Each row of a before or after table is a point. One or more steps were done to the points. Then noise was added and the rows were shuffled. The steps act on how far a point lies along the listed directions, d1 being the first. Write out the steps. A step turns or swaps two directions, mirrors them in a line or flattens them onto one, adds a multiple of one to another, or multiplies one. Angles are multiples of 10 degrees, from the lower direction toward the higher: turns from -170 to 170, lines from 10 to 170 but not 90. Use the fewest steps. Two steps may share a direction if one is a turn and the other turns, adds or multiplies; they go together, in the order done. Otherwise the lowest direction goes first.

Directions:
(1): [ 32   8 -39]
(2): [-33 -22 -32]
(3): [ 22 -45   8]
Before:
[[-17   7  19]
 [ 21 -21  15]
 [ -5  19  50]
 [-16   0 -21]
 [-23  31 -17]
 [-33  21  22]
 [ -7   0 -20]
 [ 27  -2  -5]
 [ 12  23  12]
 [ 53 -27 -13]
 [ 49 -39  26]
 [-34 -21  -4]
 [-32  19  36]
 [ -3   6  49]]
After, 14 rows:
[[ 24 -13   2]
 [ 27  11 -12]
 [ 54 -18 -17]
 [-32 -16  25]
 [-22 -18  -7]
 [-33  26  15]
 [ 10   4  29]
 [  5  49  11]
 [-12 -16  -7]
 [-28   4 -24]
 [ -2  48  27]
 [ 59  19 -22]
 [-26  39  19]
 [-13  24   6]]
Steps: swap d1 and d3

Directions:
(1): [  6 -60  25  -9 -16   5]
(2): [ -6  -5 -47 -31 -36  10]
(3): [ 24  -2  -8  10 -19 -59]
(4): [ 41  22  18  12 -36  27]
Before, 13 rows:
[[-10 -15  -8 -12 -15  -3]
 [ 39  18  22  21 -24   6]
 [ 21  31  20  25  -1 -35]
 [ -7 -43 -26 -28  -1 -40]
 [ 21  30 -30 -14 -48 -27]
 [-36  44 -46 -13  34  12]
 [  5 -11  13  -3  13   9]
 [-36 -37   1   0  23  22]
 [  0  23  -9  31  35 -30]
 [  0  18  13  14  31  12]
 [ -3   3 -33 -32 -20   1]
 [ 12  40  17   6 -15  28]
 [  9  58  -1  20  18 -33]]
After, 13 rows:
[[  9   9 -34 -22 -43 -41]
 [ 39   4  17  17 -30 -19]
 [-21 -40 -29 -41 -18  44]
 [-27  10   3  14  33  37]
 [  8   4  14   3  16   8]
 [ -3 -59   1   0   6 -11]
 [-26  17 -35 -14  43 -32]
 [ 10 -29  21  -1   3  23]
 [ 24   1  21  -2 -45  15]
 [  7 -58  11 -19 -27 -22]
 [ 13 -34  21   4 -19 -38]
 [-15  20 -13  -5   3  -6]
 [ -6  20 -35 -26 -10   0]]
Steps: mirror d1 and d2 in the line at 110 degrees; turn d3 and d4 by -30 degrees

Directions:
(1): [-23   8  -8  13  34  45  46  16  35]
(2): [ 33  -2  44 -20   7 -23   0   6  60]
(3): [ 10 -14   2  22  47 -48  25  31 -27]
(4): [ 18 -16  37  30 -49  15  39  16 -18]
Before:
[[-26   0 -41   3  -7   8 -31 -31 -60]
 [ -1   1 -12   4 -27  -2 -23 -17 -50]
 [ -8 -20  -4  26 -35  22  28  10 -25]
 [-24  -4  -6  24  40  -6  34  35 -26]
 [  3   1 -16 -11  30 -32 -15   6 -13]
 [  7  10  -4  11 -17 -11  -1  -8 -35]
 [  8   7  12  -2  -7  43  23  15  25]
 [-17 -12  -6  14  28  18  47  21  33]]
After, 8 rows:
[[-34  -2 -44  22  37  10   8  -7 -53]
 [  2 -10   3 -22 -53   4 -32 -25  13]
 [-17  13 -21 -15  25  19   0   0  23]
 [ 33  -4  21 -11 -32 -13 -19   3 -16]
 [-17  -1 -16  26  28  10  29  14 -36]
 [ -6  13 -10  20   8  13  29   4 -15]
 [ -2 -21  -3  23 -42  15  18   7 -33]
 [-33  17  -7 -11 -38  51 -16 -14   5]]
Steps: turn d1 and d3 by -140 degrees
